Each point is reached from the start by the listed moves, each made once or not at all, plus a little noise. Is the number of moves made odd or even? Then give how often each move was made.
In the rows, zero is written as 128.

Moves:
(1): [131  98 128]
(2): [ 78 132  90]
Start: [113 126 123]
Points:
[ 64 130  87] => odd (0, 1)
[ 67 100  86] => even (1, 1)
[114 128 123] => even (0, 0)

Moves:
(1): [153 113 145 126 139 126 108 123 115 151 130 135]
(2): [167 132 116 161 110 137 142 152 130 120 102  99]
(3): [147 126 152 130 160 119 124 112 154 107 108 127]
(4): [117  98 106 149 155 114 120  97 126 120  95 169]
(5): [132 128 131 137 109 170 103 115 112 101 138 149]
(6): [112 128 160 146 124 138 134 109 148 150 140 119]
(7): [156 126 112 117  87 107 111 115 139 178 163 153]
(8): [113 161 159 105 141  81 135 160 124  92 116 141]
(9): [114 141 120 129 112 127 104 117 149 116 136 118]
Start: [130 119 135 135  94 124 137 127 123 121 144  98]
Points:
[172 168 191 165  40 106  90 111 181  90 151 111] => odd (0, 1, 1, 0, 1, 1, 1, 1, 1)
[178  74 168 164 119  86  93  43 166 187 136 159] => odd (1, 0, 1, 1, 0, 1, 1, 0, 0)
[196 154 148 142  21 102  70 142 123 112 165 126] => even (1, 1, 0, 0, 1, 0, 1, 1, 1)
[136 121 172 184 104  83 113 120 146 101  96 113] => even (1, 1, 0, 1, 0, 1, 0, 1, 1)
[230  76 122 179 106  88 102  88 146 157 102 143] => odd (1, 1, 1, 1, 0, 0, 1, 0, 0)
[188 119 186 198  78 169  81  87 161  96 132  77] => even (1, 1, 1, 0, 1, 1, 0, 0, 1)
[210  77 101 175  72  99 106 101 123 179 122 142] => even (1, 1, 0, 1, 0, 0, 1, 0, 0)

Moves:
(1): [134 143 134 118 127 131 130 148 141 112 129 143 140 151 134 136 138 136
 126]
(2): [117 120 114 134 137 129 131 137 124 132 129 127 144 128 119 117 139 118
 112]
(3): [137 128 115 129 139 131 123 138 118 124 114 120 109 125 130 142 142 146
 131]
(4): [123 141 136 113 150 123 111 129  97 126 133 128 145 140 120 170 105 161
 113]
(5): [148 122 121 145 140 141 147 120 131 136 139 144 136 115 159 131 133 124
 125]
(6): [126 137 124  98 130 137 123 145 122 174 111 151 130 133 131 118 124 121
 148]
(7): [131 125 134 109 116 134 140 119 139 122 138 115 129 127 138 130 129 147
 125]
(8): [144 126 126 152 122 131 140 140 128 126 121 145 125 109 122 156 118 124
 127]
(9): [131 137 150 143 100 130 123 133 121 125 150 146 116 155 120 103 106 143
 113]
(10): [143  99  98 119 134 115 141 126 125 132 156 143 132 103 126 118 130 127
 119]
(11): [140 104 104 116 136 133 149 135 123 134 131  94 142 155 129 118  97 101
 113]
(12): [150 131 127 128 139 113 111 121 143 136 103 128 136 124 128 127 150 133
 105]
(13): [116 116 141 124 132 141 131 107 140 137 114 129 127 132 134 129 120 117
 130]
(14): [ 98 156 151 105 141 163 107 148  69 143 108 152 119  96 108 117 153  93
 117]
(15): [124 112 129 119 136 113 116 152 119 118 138 147 104 110 154 129 137 132
 132]
(16): [115 117 107 137 128 143 112 121 117 149 137 133 145 128 130 139 133 112
 122]
(17): [129 152 111 121 121 128 114 125 136 119 126 122 129 121 151 129 106 139
 110]
(18): [122 123 103 107 132 113 156 122 125 137 125 146 133 125 140 157 139 141
 132]
Start: [122 136 119 133 151 129 138 122 129 143 131 128 134 120 155  99 132 122
 141]
Points:
[138 142 121  69 168 148 117 155 112 139 111 199 120  45 196 116 162 120
  80] => odd (1, 0, 0, 0, 0, 0, 1, 1, 0, 1, 0, 1, 1, 1, 1, 0, 1, 0)
[ 91 174  62   7 180 168 115 152  48 205 139 206 184  92 183 162 134 148
 102] => odd (1, 0, 0, 1, 0, 1, 1, 0, 0, 1, 0, 0, 0, 1, 0, 1, 1, 1)
[111 163  86 129 157 202 127 165  66 168 156 165 177 148 182  68 112  63
  52] => even (1, 1, 0, 0, 1, 0, 0, 0, 1, 0, 1, 0, 0, 1, 0, 1, 1, 0)
[ 94 155  97 105 167 170 146 186  19 176 140 194 189 152 127 160 107  99
  62] => odd (1, 1, 0, 1, 0, 0, 0, 1, 1, 0, 1, 0, 0, 1, 0, 1, 0, 1)
